Every row gives one point. The window is the flat piece filled in between its corners: a triangle in 3 columns, a solid with four corners in 4, and so on. A path goes straight from each point to the next, and from the last back to the first. List the points from which the path goes on through the window.

Window (4 x 4)
[[ 0.36 -0.79  0.30  0.45]
 [ 0.29 -0.35  0.73 -0.59]
 [-0.21  0.49 -0.22 -0.56]
 [ 0.05 -0.07 -0.66 -0.32]]
Path:
(1): [-0.75 -0.17 -1.32 -0.18]
(2): [ 0.61 -0.05  0.06 -0.43]
(3): [ 0.57 -0.15  0.05  0.31]
(4): [ 0.00 -0.70  0.05 -0.16]
(5): [-0.16 -0.38 -0.21 -0.08]
(6): [ 0.43 -0.19 -0.38 -0.12]
(7): [ 0.41 -0.28 -0.15  0.33]
(8): [-0.48 -0.51 -0.47 -0.10]
(9): [-0.52 -0.22  0.47  0.18]
(10): [ 0.68 -0.59  0.28  0.01]
(11): [ 0.48  0.16  0.61 -0.55]
(12): [-0.43 -0.66 -0.29  0.02]
Through the window after points: 1, 3, 5, 11

Window (6 x 6)
[[ 0.81 -0.16  0.45  0.30  0.66  0.14]
 [ 0.15 -1.24 -0.47  0.21 -0.36  0.75]
 [ 0.39  0.02 -0.41  0.76  0.41 -0.12]
 [-0.04 -0.03  0.67  0.60  0.13 -0.21]
 [ 0.25  0.45  0.57  0.10  0.90 -0.77]
 [ 0.04  0.20  0.10  0.41 -0.93 -0.48]]
Path:
(1): [ 0.39 -0.13 -0.23  0.88 -0.17 -0.70]
(2): [0.06 0.24 0.13 0.19 0.25 0.44]
(3): [0.34 0.29 0.10 0.21 0.07 0.16]
(4): [ 0.54 -0.47  0.14  0.48  0.43 -0.56]
(5): [ 0.27 -0.11  0.20  0.45  0.68 -0.79]
(6): [ 0.23  0.34  0.09  0.06 -0.08  0.45]
(7): [ 0.21  0.20 -0.73 -0.12  0.00  0.32]
(8): [ 0.11 -0.49  0.11  0.67  0.09 -0.12]
(9): [ 0.75 -0.36  0.19  0.68 -0.04  0.00]
(10): [-0.29 -0.13  0.30  0.13 -0.03  0.16]
(11): [ 0.12  0.42  0.25  0.11  0.00 -0.21]
(12): [ 0.30 -0.23  0.69  0.68  0.70 -1.01]
Through the window after points: 1, 5, 11

Window (9 x 9)
[[-0.21  0.57 -0.49 -0.26 -0.36  0.57  0.35  0.17  0.85]
 [-0.07 -0.23  0.18  0.23  0.20 -0.75  0.42  0.49  0.32]
 [ 0.04  0.49 -0.25 -0.80 -0.25  0.73 -0.32  0.71 -0.01]
 [-0.13 -0.11  0.47  0.09  0.69 -0.16  0.36 -0.34  0.16]
 [ 0.37 -0.23  0.30 -1.11  0.23 -0.97 -0.09 -0.32 -0.52]
 [-1.31 -0.37 -0.21 -0.12  0.02  0.20  0.51 -0.17 -0.03]
 [ 0.49  0.32 -0.60 -0.12  0.65 -0.18 -0.48 -0.11  0.28]
 [ 0.66 -0.14  0.21  0.31  0.13 -0.76 -0.45 -0.72 -0.67]
 [ 0.07 -1.27  0.15 -0.09  0.62 -0.50  0.61 -0.60 -0.10]]
Path:
(1): [-0.86 -0.45  0.39 -0.74  0.38 -0.09 -0.14 -0.81  0.77]
(2): [-0.02  0.03 -0.43 -0.06  0.10 -0.18  0.29  0.20 -0.42]
(3): [ 0.40 -0.12 -0.10 -0.04  0.54 -0.51  0.16 -0.42 -0.44]
(4): [-0.18 -0.29  0.11 -0.32  0.21 -0.07 -0.30  0.12  0.34]
(5): [-0.03 -0.43  0.71 -0.21  0.23 -0.24 -0.19 -0.43  0.17]
(6): [ 0.01  0.41 -0.91 -0.01  0.50  0.14  0.74 -0.08 -0.08]
(7): [-0.54  0.00 -0.24 -0.19  0.23 -0.01  0.67 -0.10 -0.13]
(8): [-1.26 -0.87  0.10 -0.20 -0.18  0.01 -0.58 -0.32  0.19]
(9): [-0.28 -0.94  0.46 -0.56  0.53 -0.25  0.01 -0.29  0.77]
(10): [ 0.03  1.10 -0.51 -0.08 -0.33  0.36  0.05  0.35 -0.42]
(11): [ 0.11  0.29 -0.13  0.04  0.14 -0.11  0.22 -0.09 -0.01]
(12): [-0.05 -0.16 -0.08 -0.14 -0.15 -0.16 -0.03 -0.10  0.37]
Through the window after points: 1, 7, 11

Window (12 x 12)
[[-0.24 -0.33  0.25 -0.64  0.45 -0.14  0.03 -0.65  0.05 -0.02  0.35  0.04]
 [ 0.98  0.35  0.67 -0.17  0.60 -0.07 -0.23 -0.59 -0.10 -0.05  0.39  0.30]
 [ 0.84  0.26  0.02 -0.27  0.39  0.10  0.50 -1.03 -0.74 -0.21  0.49  0.02]
 [-0.68  0.08  0.90 -0.10  0.94 -0.40  0.30 -0.07 -0.45 -0.23 -0.14 -0.25]
 [ 1.07 -0.33  0.89 -0.27  0.08  0.06  0.45 -0.17 -0.33 -0.25  0.58  0.41]
 [-0.66  0.26  0.94 -0.31  0.66  1.13  0.00 -0.03 -0.46 -0.07 -0.48  0.39]
 [ 0.44 -0.15  0.17 -0.20  0.79  0.07  0.10 -0.06 -0.22 -0.73 -0.03  0.10]
 [ 0.24  0.40 -0.36  0.00  0.32 -0.22  0.32 -0.01 -0.32  0.42  0.32  0.01]
 [ 0.21  0.45  0.19 -0.46  0.14 -0.33  0.54 -0.36  0.02 -0.01 -0.43  0.11]
 [ 0.06  0.20 -0.10  1.03 -1.43 -0.64 -0.09 -0.15  0.27 -0.50 -0.19 -0.45]
 [-1.14  1.43 -0.72 -1.14 -0.58 -0.25 -0.36  0.27 -0.73  0.35 -0.44 -0.96]
 [ 0.09  0.16  0.36  0.13  0.02  0.42  0.12  0.03 -0.07  0.09 -0.50 -0.88]]
Path:
(1): [-0.23  0.29  0.14 -0.31  0.50 -0.76 -0.19 -0.22 -1.22 -0.21 -1.17 -0.14]
(2): [-0.06  0.30  0.47  0.01 -0.14  0.88  0.37  0.09  0.61  0.15  0.52 -0.75]
(3): [-0.10  0.42  0.09  0.10  0.02 -0.13  0.52 -0.11  0.10 -0.35  0.14 -0.16]
(4): [ 0.02  0.00  0.37  0.16 -0.29 -0.47 -0.16 -0.29 -0.23 -0.16 -0.34 -0.21]
(5): [ 0.08  0.15  0.23 -0.11  0.26  0.22  0.13  0.00 -0.52  0.35 -0.16  0.12]
(6): [-0.24  0.64  0.09 -0.20  0.51  0.06  0.32 -0.31  0.18 -0.45  0.30 -0.25]
(7): [-0.13  0.46 -0.18  0.08 -0.16  0.03  0.39 -0.27  0.20 -0.38  0.24 -0.25]
(8): [ 0.42 -0.03  0.26  0.37 -0.22 -0.66 -0.20  0.02 -0.59  0.38 -0.25 -0.08]
(9): [ 0.28 -0.12  0.25 -0.22  0.08  0.20 -0.01 -0.31 -0.56  0.08 -0.28  0.32]
(10): [ 0.02  0.70  0.62  0.09  0.41  0.05  0.34 -0.02  0.19 -0.33  0.55 -0.27]
(11): [-1.16  0.61 -0.32 -0.93  0.43  0.42  0.50  0.09  0.38 -0.10  0.51 -0.43]
(12): [-0.16  0.53  0.30 -0.27 -0.13 -0.11 -0.29 -0.12 -0.77  0.10 -0.57 -0.28]
Through the window after points: 1, 3, 5, 7, 9, 11

Window (14 x 14)
[[ 0.39  0.22 -0.09 -0.18  0.66 -0.30 -0.06  0.43 -0.62 -0.71 -0.15 -0.04
  -0.29 -0.31]
 [ 0.14  0.45  0.21 -0.19  0.23  0.18 -0.58 -0.17 -0.12 -0.63 -0.59  0.50
   0.04  1.01]
 [-0.54 -0.68 -0.14 -0.09 -0.29 -0.47  0.12  0.94 -0.28 -0.47  0.00  0.05
   0.02  0.51]
 [-0.08  0.26  0.52  0.41 -0.33  0.01 -0.40 -1.16 -0.06 -0.42  0.81  0.03
  -0.12 -0.58]
 [ 0.29 -0.59 -0.32 -0.02 -0.41  0.01  0.19 -0.97 -0.91  0.32 -0.49  0.08
  -0.05 -0.91]
 [ 0.07  0.40  0.10  0.07 -1.23  0.60 -0.47 -0.33  0.42  0.08  0.32  0.35
   0.53  0.06]
 [-0.60  0.40 -0.14  0.01 -0.32 -0.21 -0.26 -0.32  0.64  0.55 -0.99 -0.22
  -0.31  0.50]
 [-0.54  0.33  0.66  0.36  0.18 -0.32  0.46 -0.45 -0.21  0.14  0.45 -0.03
   0.24 -0.11]
 [-0.33  0.26 -0.10  0.15  0.98  0.83 -0.44 -0.42  0.58  0.17 -0.23 -0.11
  -0.59  0.20]
 [-0.01 -0.36 -0.05 -0.02 -0.52 -0.56  0.32 -0.45 -0.29  0.92  0.25  0.73
  -0.47 -0.39]
 [-0.25 -0.97  0.69  0.30  0.52 -0.31 -0.37  0.48  0.34  0.41  0.66 -0.04
   0.11 -0.62]
 [ 0.11 -0.40  0.46 -0.44 -0.21 -0.31  0.26 -0.31 -1.12  0.41 -0.02 -0.79
  -0.34  0.53]
 [ 0.04 -0.23 -0.65 -0.44  0.47 -0.36 -0.48  0.26  0.19 -0.12  0.05  0.37
   0.32  0.36]
 [-0.05  0.21  0.04  1.18  0.82  0.34 -0.90  0.14  0.07 -0.41  0.27 -0.41
   0.05 -0.05]]
Path:
(1): [ 0.08 -0.32 -0.11  0.23  0.24 -0.02 -0.30 -0.05  0.36 -0.38  0.01 -0.11
  0.05  0.09]
(2): [-0.64  0.77  0.03 -0.47  0.23 -0.13 -0.42 -0.30 -0.97  0.77  0.41  0.55
 -0.22  0.01]
(3): [-0.37 -0.11 -0.37 -0.45  0.39 -0.24 -0.53  0.19 -0.74  0.93  0.18  0.11
 -0.37 -1.02]
(4): [ 0.16 -0.46  0.60  0.67 -0.25 -0.08  0.32 -0.58  0.31 -0.38  0.07  0.07
  0.21  0.28]
(5): [ 0.41  0.21  0.05  0.13  0.59 -0.01  0.72 -0.19  0.36 -0.46  0.52  0.13
  0.02  0.39]
(6): [-0.57 -0.09  0.16 -0.02 -0.48 -0.20 -0.86 -0.07 -0.32  0.34 -0.23 -0.07
 -0.12 -0.03]
(7): [-0.41  0.00 -0.05 -0.21 -0.29  0.10 -0.27 -0.13 -0.25  0.01 -0.05  0.14
 -0.06 -0.07]
(8): [ 1.02 -0.13  0.02  0.89  0.04  0.12  0.06 -1.03  0.48  0.46 -0.44 -0.20
  0.08 -0.24]
Through the window after points: 1, 3, 7
